Each row is a point. Each copy is the shape, with its points in the same order, stretched, turned, moved and blurred by noise. Say if it was mirrored as well.

Shape (7 x 3)
[[-24  39  45]
 [-16  -8 -23]
 [ 16  -3  22]
 [-22 -10  -1]
 [-19 -22 -31]
 [  1 -26 -17]
 [ 19   6 -29]]
Copy 1 (7 x 3)
[[-60  36   8]
 [-14 -39  -8]
 [ -9  28  30]
 [-18 -29  15]
 [ -9 -55  -2]
 [  8 -29   4]
 [ -4  -3 -25]]
Copy 1 is: only turned
Copy 2 (7 x 3)
[[-29  58  10]
 [  5 -20 -13]
 [ -7  15  35]
 [-11  -5  -3]
 [  2 -34 -21]
 [  5 -28   3]
 [ 36 -11  -6]]
Copy 2 is: only turned

Shape (12 x 6)
[[  5   3   5 -27  -1   6]
 [ 28  -8 -26  -7  10 -11]
 [  0  -2  15 -10 -10  10]
 [  0  19   9   6  -5  -7]
 [ 19 -12 -27  32  -2   6]
 [-15  30 -25 -28   7  10]
 [-19  25 -12 -14 -31  -6]
 [-21  10  34   7  -3  16]
 [-19  -4   6  -3   7   8]
 [ 13 -10   4  -4   4   9]
 [ -6   7  -1 -17  15   4]
 [  5  44  -2   9  11   6]]
Copy 1 (12 x 6)
[[ 16  19  11   7   8 -14]
 [ 21  12   7  13 -21  -4]
 [  7   0   8  -2  10   1]
 [-13   8  -6   7   1   8]
 [  0  -7   3 -11 -33  29]
 [-12  43  22  -6  -6  -4]
 [-42  15  -8 -20  -4 -16]
 [-12  -2  16   5  19  19]
 [ -5   5  31  10   0  14]
 [ 21   2  12   4  -1  10]
 [  9  22  27  16   1   1]
 [-11  36  -8   5  -3  23]]
Copy 1 is: mirrored
Copy 2 (12 x 6)
[[ 23  -3   9 -16 -17  10]
 [ 11  44 -13   1 -13  11]
 [ 16 -19   9   2  -5   1]
 [-10   3   8  -5  11  -4]
 [-13  25 -28  43  -5 -10]
 [  8  23  -6 -44 -35  -2]
 [ 17   1 -10 -29  -6 -19]
 [-16 -38  13   4   9   3]
 [ -5 -19  -8  -4  -1  17]
 [  6   0  -2  15 -10   7]
 [ -2   6   4 -19 -11  15]
 [-31  30  15 -11  -9 -16]]
Copy 2 is: only turned
Copy 3 (12 x 6)
[[ 17  -1 -17 -15 -15 -13]
 [-20  -2  -1 -17  10 -17]
 [ 24  -5 -13  -5 -14  10]
 [ 20  16  14  16 -10  -1]
 [-23 -21  -3  16  19   5]
 [  0  -4 -21  20 -32 -53]
 [  9  -5   8   1 -60 -24]
 [ 40  10 -10  24 -10  18]
 [  8   8 -25  15  -9   3]
 [ 10  -7 -14  -4  10   6]
 [  7  12 -19   7  -2 -16]
 [ 24  14  13  40   2 -29]]
Copy 3 is: only turned

Shape (11 x 8)
[[  6 -31  21  10  -6 -18   2 -10]
 [  9   4 -10 -13   2 -12  10  14]
 [ 25  -9  -5  11 -21  19   5  -3]
 [  3  18 -25   1   6  -6  -4  -1]
 [  0  -2   9  -8   7  22   3  15]
 [-30 -21  -2  27  -7   7  11  -1]
 [-18  29  -3  14 -20   6  15  -4]
 [-31   3   4 -13  -2 -15   0  11]
 [ -4  -7 -12  17 -28  25  12 -14]
 [-12  17 -31  21 -13   5  30 -21]
 [ 13  14   4 -24   1   5  13 -23]]
Copy 1 (11 x 8)
[[-31 -29 -15  -4  -6 -15   4  30]
 [ 12  22  -1  -2  11 -17 -15  -7]
 [ 18 -30   9  -7  19 -15  10   0]
 [ 23  11  32  17   7  -3   3 -18]
 [ 15   5 -20  -1   6   6  -2   1]
 [-11 -47   3 -10 -33 -10  16  -8]
 [ -1 -28  19 -17   4  13   6 -47]
 [-14   1  -5  -4 -15   5 -25 -10]
 [ 11 -60  20   0   3 -10  12 -18]
 [ 10 -39  37  14  -1 -19  23 -52]
 [  1  -1  -4  32  44  -2   0  -9]]
Copy 1 is: only turned
Copy 2 (11 x 8)
[[ 11  16 -22 -19 -12 -11 -35  32]
 [-13  -8  -4  10  -9 -16   6   6]
 [ 35 -11 -12  14 -10  -5  -2  16]
 [ -7  -2   1   6   5 -13  12 -23]
 [  2   0  14  18  14  -7   7  35]
 [ 17   3  25 -27  -1  18 -16  25]
 [  7  13   7   3  -5  32  25  -3]
 [-24  12  13   4   3  14 -10  17]
 [ 39 -14   3  -1  -5  28  -2   8]
 [ 17 -14   2 -27  -9  29  26 -27]
 [  1  -1 -29   2  10   7  17  -1]]
Copy 2 is: only turned
Copy 3 (11 x 8)
[[-26 -31 -27  -6   6  30   3  27]
 [  3   6  -2  23   6  12  -5  -3]
 [ -9  11  27   6  28  -8  10  21]
 [ 35  12  10   2  -9   2  -3  -1]
 [-15  -8  -6  10  21 -15   4 -13]
 [  5  -8 -52 -10  28   3  38  28]
 [ 20  28 -11 -22  19  -8  19  -4]
 [ -2   2 -50   4  -1  13   5 -12]
 [ -1  20  -1  -9  31 -12  35  23]
 [ 35  30  -5 -12  20  10  39  16]
 [-21   4  25  -1   0  15   2 -14]]
Copy 3 is: only turned
